Each row of a before or after table is a point. One or more steps were done to the points. Then noise was added and the rows were shuffled. The steps act on how far a point lies along the listed directions, d1 being the first. What was done? A step turns or swaps two directions, mirrors them in a line or flattens them onto one, adds a multiple of one to another, or multiplies one. Angles are multiples of 10 degrees, from the lower direction toward the higher: turns from -170 to 170, lines from 10 to 170 but not 90. Use the fewest steps. Two steps may share a direction if one is a turn and the other turns, adds or multiplies; they go together, in the order done. Otherwise the lowest direction goes first.

Directions:
(1): [-0.29 -0.26]
(2): [-0.26  0.29]
Before:
[[-0.07  0.04]
 [ 0.33 -0.05]
 [-0.32 -0.49]
 [ 0.16 -0.26]
 [ 0.00  0.11]
 [-0.17  0.16]
 [-0.26  0.00]
 [-0.42  0.31]
 [ 0.00 -0.25]]
After, 9 rows:
[[ 0.01 -0.08]
 [ 0.11  0.01]
 [ 0.08  0.43]
 [ 0.23 -0.50]
 [-0.25  0.18]
 [-0.33 -0.05]
 [-0.76 -0.47]
 [-0.13 -0.33]
 [ 0.14 -0.20]]
Steps: multiply d1 by 1.6; multiply d2 by -1

Directions:
(1): [-0.39 -0.22 -0.12  0.31]
(2): [-0.30  0.01  0.41 -0.22]
(3): [-0.03  0.43  0.14  0.32]
Before, 8 rows:
[[ 0.00 -0.18  0.09 -0.18]
 [-0.24 -0.22  0.12  0.08]
 [-0.34 -0.61 -0.06  0.02]
 [ 0.25  0.44  0.26 -0.02]
 [-0.14  0.20 -0.05  0.47]
 [ 0.28 -0.39 -0.20 -0.72]
 [-0.10 -0.12  0.07 -0.08]
 [ 0.31  0.37 -0.05  0.28]]
After (8 x 4):
[[ 0.10  0.02 -0.08  0.09]
 [ 0.54  0.41 -0.03  0.21]
 [-0.38 -0.18  0.33 -0.15]
 [ 0.16  0.16 -0.02  0.26]
 [ 0.19 -0.08 -0.17  0.02]
 [ 0.56 -0.21 -0.52 -0.42]
 [-0.42 -0.40  0.00  0.01]
 [-0.31  0.21  0.36  0.13]]
Steps: turn d2 and d3 by -140 degrees; turn d1 and d3 by 110 degrees

Directions:
(1): [-0.14  0.46 -0.41  0.02  0.13  0.20]
(2): [ 0.10 -0.01 -0.04  0.63  0.15 -0.18]
(3): [ 0.61  0.23  0.08 -0.02 -0.11  0.15]
(4): [-0.08  0.31  0.45 -0.07  0.37 -0.10]
(5): [-0.07 -0.17  0.16  0.16  0.11  0.60]
(6): [ 0.22 -0.26 -0.23 -0.18  0.50 -0.03]
Before (11 x 6):
[[ 0.18  0.77  0.67  0.20  0.12  0.12]
 [ 0.04  0.04  0.41 -0.02  0.30  0.01]
 [ 0.78 -0.06  0.14 -0.18 -0.33 -0.07]
 [-0.28  0.12 -0.02 -0.24  0.05  0.25]
 [-0.18 -0.33 -0.13  0.20 -0.31  0.07]
 [ 0.09  0.23 -0.21  0.04  0.06 -0.46]
 [-0.17  0.05 -0.13  0.15  0.12  0.08]
 [-0.02 -0.02 -0.34  0.01  0.02 -0.01]
 [ 0.22 -0.14 -0.11  0.24  0.03  0.16]
 [-0.21 -0.03 -0.31  0.08 -0.31 -0.02]
 [-0.16 -0.09 -0.50  0.21 -0.09 -0.17]]
After, 11 rows:
[[-0.39  0.40 -0.23  0.03 -0.11  0.36]
 [ 0.12  0.51  0.33  0.55  0.44  0.54]
 [ 0.34 -0.19 -0.21 -0.01  0.02  0.09]
 [-0.11  0.24 -0.44  0.14 -0.12 -0.17]
 [-0.02 -0.30  0.50  0.00  0.18  0.22]
 [ 0.10 -0.41 -0.13  0.18 -0.27 -0.25]
 [-0.11  0.27 -0.48 -0.11  0.04  0.00]
 [-0.17  0.22 -0.38  0.07  0.17  0.19]
 [-0.09  0.41 -0.14 -0.12  0.42 -0.33]
 [ 0.88 -0.32  0.62 -0.16 -0.45 -0.34]
 [-0.15  0.24 -0.65 -0.03  0.13 -0.22]]
Steps: multiply d1 by 2.5; turn d2 and d6 by 60 degrees; turn d4 and d5 by 40 degrees; add -0.3 times d4 to d3

Directions:
(1): [-0.20  0.11 -0.68 -0.01  0.00  0.17 -0.18 -0.20]
(2): [-0.13  0.16  0.08 -0.20  0.20 -0.34  0.25 -0.55]
Before:
[[ 0.12 -0.04  0.08  0.16 -0.04 -0.03  0.02  0.45]
 [ 0.00 -0.03 -0.22  0.04  0.08  0.15 -0.13  0.06]
 [-0.13 -0.05 -0.24  0.06 -0.05  0.01 -0.08 -0.14]
 [-0.19  0.26 -0.04 -0.17  0.10 -0.15 -0.02 -0.35]
 [ 0.17 -0.03  0.15  0.11 -0.01  0.04  0.05  0.25]
 [-0.10  0.06 -0.40  0.08 -0.01  0.29 -0.07  0.27]
 [-0.20  0.08 -0.10 -0.14  0.04 -0.17  0.18 -0.30]
 [-0.09  0.11  0.39 -0.14  0.19 -0.40  0.33 -0.43]
 [-0.28  0.23 -0.42 -0.07  0.00  0.03  0.05 -0.45]
 [-0.16 -0.16 -0.64  0.11 -0.02  0.15 -0.21 -0.02]]
After (10 x 8):
[[-0.10  0.04 -0.50  0.01  0.10  0.18 -0.17 -0.10]
 [-0.47  0.31 -1.20 -0.02 -0.07  0.32 -0.23 -0.51]
 [-0.22  0.02 -0.60  0.06 -0.05  0.12 -0.17 -0.24]
 [ 0.13 -0.06  0.79 -0.02  0.08 -0.33  0.30  0.01]
 [-0.21  0.05 -0.32 -0.07 -0.01 -0.01  0.06 -0.18]
 [-0.21  0.24 -0.32 -0.10  0.04  0.03 -0.17 -0.23]
 [-0.45  0.01 -1.48  0.07  0.01  0.30 -0.39 -0.36]
 [ 0.17 -0.04  0.41  0.11  0.01 -0.20  0.18  0.38]
 [-0.29  0.18 -0.86  0.01  0.04  0.31 -0.13 -0.03]
 [ 0.24 -0.06  0.47  0.07  0.02 -0.10  0.17  0.25]]
Steps: multiply d1 by 2.5; multiply d2 by 0.4
